Rows are points. Each copy is the shape, with its points in the same order, turned, moved and blurred by noise. Some copies are also mirrored. Which?

Shape (6 x 3):
[[ -2   7  -3]
 [ 33  -6 -50]
 [-75 -18  35]
 [-23  27  41]
 [ 47   9 -29]
 [-13 -37  24]]
Copy 1:
[[ -5  10  -9]
 [ 48   7   4]
 [-87 -31  21]
 [-65   6 -20]
 [ 43  14 -22]
 [-26 -48  -9]]
Copy 1 is: mirrored
Copy 2 (6 x 3):
[[ -4  -2 -10]
 [ 45   0 -52]
 [-62 -54  10]
 [-42  13  25]
 [ 41  17 -26]
 [  0 -51  20]]
Copy 2 is: only turned
Copy 3:
[[ 19  20  28]
 [ 28  -8 -25]
 [-31  10  95]
 [ 12  51  70]
 [ 47  13 -20]
 [ 20 -16  65]]
Copy 3 is: only turned
Copy 4, 6 rows:
[[  2  20   6]
 [ -4  25 -59]
 [ 17 -44  62]
 [  7  24  57]
 [-13  48 -41]
 [-30 -26  14]]
Copy 4 is: mirrored

Shape:
[[ 52 -84  42  12]
 [ 51  17  34 -42]
 [ 23 -34 -29 -16]
 [-16  17  57 -15]
 [-19  66  17  34]
 [  4  47  13  19]
 [ -7  26  16  44]]
Copy 1:
[[ 37 -91 -40 -17]
 [ 50   2  23  -1]
 [ -5 -33 -21  42]
 [ -7   1  28 -46]
 [-29  60 -16 -42]
 [ -4  42 -20 -23]
 [-24  24 -42 -38]]
Copy 1 is: mirrored
Copy 2:
[[-43 -49  43 -62]
 [ 34  33  37 -43]
 [-17   1 -25 -28]
 [ 61 -22  38   5]
 [ 37  19  32  72]
 [ 26  23  31  40]
 [  7  -4  32  51]]
Copy 2 is: mirrored
Copy 3, 7 rows:
[[ 75 -70  48  58]
 [ 76  -4  47 -40]
 [ 59 -41 -20  -1]
 [  2   6  56 -14]
 [  7  71  14   2]
 [ 30  46  15  -4]
 [ 19  40  13  28]]
Copy 3 is: only turned
Copy 4, 7 rows:
[[ 41 -95  32 -12]
 [  5  10  55 -35]
 [ 20 -21 -27 -30]
 [-47  -8  43  17]
 [-19  41  14  64]
 [ -3  29  16  39]
 [  0   4   7  58]]
Copy 4 is: only turned

Shape:
[[ 45  22  52  11 -24  48]
 [-43  46 -33 -88 -30  -3]
 [ 31   4 -33  -5  14  -6]
 [ 15 -54  11  39 -56  -1]
 [ 30 -59 -30 -47   8  61]
 [-17  11 -24  12 -57 -23]
 [-11 -36  50   0  13  -1]
 [ 41 -13 -19 -12 -18 -30]
 [-17  -2  13  -8 -10  17]]
Copy 1 (9 x 6):
[[ 43  54 -23 -42 -26  56]
 [ 45 -30 -26  88  25  48]
 [ 20 -12 -46 -23  31  -4]
 [ 14  17 -37 -25 -66 -27]
 [ 36 -61 -68 -45 -26  39]
 [ 20  25 -44  44 -18 -18]
 [-19   1   8 -34 -19  19]
 [ 38 -16  -8 -19   4 -36]
 [  4   1 -25   2 -18  35]]
Copy 1 is: mirrored
Copy 2 (9 x 6):
[[ 46  20  49  65  14  -7]
 [  0  43  37 -47 -95  31]
 [ 20  35 -26 -11   7   7]
 [-14 -40 -22  59  -1 -12]
 [ 53   0 -29  23 -11  87]
 [-38  11  -4  12 -43 -23]
 [ 13 -46  32  -2  26  12]
 [ 27   7 -36  -3 -15 -19]
 [ -1   0  31   9  -9  18]]
Copy 2 is: only turned

Shape:
[[ -8 -14  33 -34  20  -2  -8  -7  -8]
 [-13 -36  20 -23 -28 -14   2   6   9]
 [-10 -17  32  13 -21  19 -35  -8  17]
 [ 17 -13  27 -16   2 -21  29 -70 -10]
 [ 13  13 -13   4 -43 -29   7 -74  84]
 [  0 -11  27  -1 -21  25  40  -1  -3]
 [-15  -1  27  25 -29 -14  35 -12  10]
 [ 44 -12 -45 -93  19 -28  -7   4  -9]
 [-12 -51 -38  22  20   4  26  -1  15]
 [ 11   6  35  23  23   3  36   8  -6]
 [ 31   9  14  -5  18   5  19   3  -5]
 [-10  13 -14  33   4  11  -1   4  -7]
 [ 47  -3 -17  28  15 -14  32   2  -9]]
Copy 1 (13 x 9):
[[-25   8  27 -17  11  18   3 -24 -14]
 [-30 -16  13 -20 -26   4 -21 -22   4]
 [-25   1  21  36 -18  34 -40 -28 -12]
 [ 32  14  26 -14 -15   8  27 -68 -14]
 [ 34  43   5  42 -51   9   9 -70  68]
 [ -2 -26   2   4 -39  30  21 -13 -26]
 [ 10 -12  17  27 -42  -7  13 -20 -15]
 [  7  22 -34 -86  42  16   0  -9  44]
 [ -7 -53 -24  28  18 -11  17 -27  15]
 [ 21 -21  29  21  -3  12  22   9 -29]
 [ 22  -6  14  -9   6  26  15  12 -12]
 [ -1   5 -21  39   0   7   5   5 -25]
 [ 57 -25 -13   4  13   1   4   4   1]]
Copy 1 is: only turned
Copy 2, 13 rows:
[[-25  -6  29  -9   9   9 -34 -14 -18]
 [  5 -11   7 -41 -21   0 -10   3 -16]
 [ 39  -5  -9  -8 -12   7 -38  10 -21]
 [ 11  10  27  -6  21 -17   6 -73 -28]
 [ 84  17 -32 -48  41 -33   7 -42  19]
 [ 23   2  26  -3   8  18  25   9 -29]
 [ 35  -5   0 -14  19 -17  28   5 -48]
 [-64  36  16 -54 -18 -13 -11 -31  58]
 [ -5 -44 -23   6   2  25  34 -13  24]
 [  9 -10  42  36  34 -11  15   5  -6]
 [  0  19  34  21  18 -10   5   0   8]
 [  7  11 -21  28  14   5   2  17   6]
 [ -8  -1  11  27   0 -25  43   1  29]]
Copy 2 is: mirrored
Copy 3 (13 x 9):
[[ 23 -47  17  -8   1 -31   1 -12  23]
 [ -4 -41  20 -29 -17  -8  13  14  -6]
 [ 17 -31  38  16 -18  21 -23  10   1]
 [-13 -14  46 -11  13 -21  34 -64  18]
 [-60  57  65 -30 -13  28   7 -12  44]
 [ 26 -22  10  10 -24  18  43  -9   3]
 [ -3  -1  34  24 -28  -4  39   4   1]
 [  5 -18 -41 -93  36 -22   6 -29  -4]
 [-35 -37   1  15  43  30  40  35   3]
 [ 34  -7   7  34   8 -17  48  -1   9]
 [ 39   4  -1   1  16 -11  30 -12   6]
 [ -1   0 -16  43   1  11   5   6   2]
 [  6  19   1  14  41   2  48  -5 -25]]
Copy 3 is: mirrored
Copy 4 (13 x 9):
[[ 14  -8  27 -33  -2   0 -21 -19  -9]
 [-13 -24  24 -13 -39  -7 -20   5  23]
 [ -1  -7   4  22 -28  21 -54   1   3]
 [ 22  -7  41  11 -30   2  11 -68   6]
 [ -3  33  11  40 -39  41   9 -40  95]
 [  0 -13  34  14 -24  18  13  12 -19]
 [-25  12  33  30 -37   0   7  -2   2]
 [ 56 -25 -28 -77  -8 -16  32 -22  39]
 [-23 -36  -8  30  29 -19  19  -8  23]
 [  9  18  29  26   0 -16  12   9 -27]
 [ 36  13  14   5  -7 -10  16   4  -8]
 [-17  15 -28  29  -1  -2   3  -1 -16]
 [ 29  10  -9  36  -9 -35  39  -5  -1]]
Copy 4 is: only turned
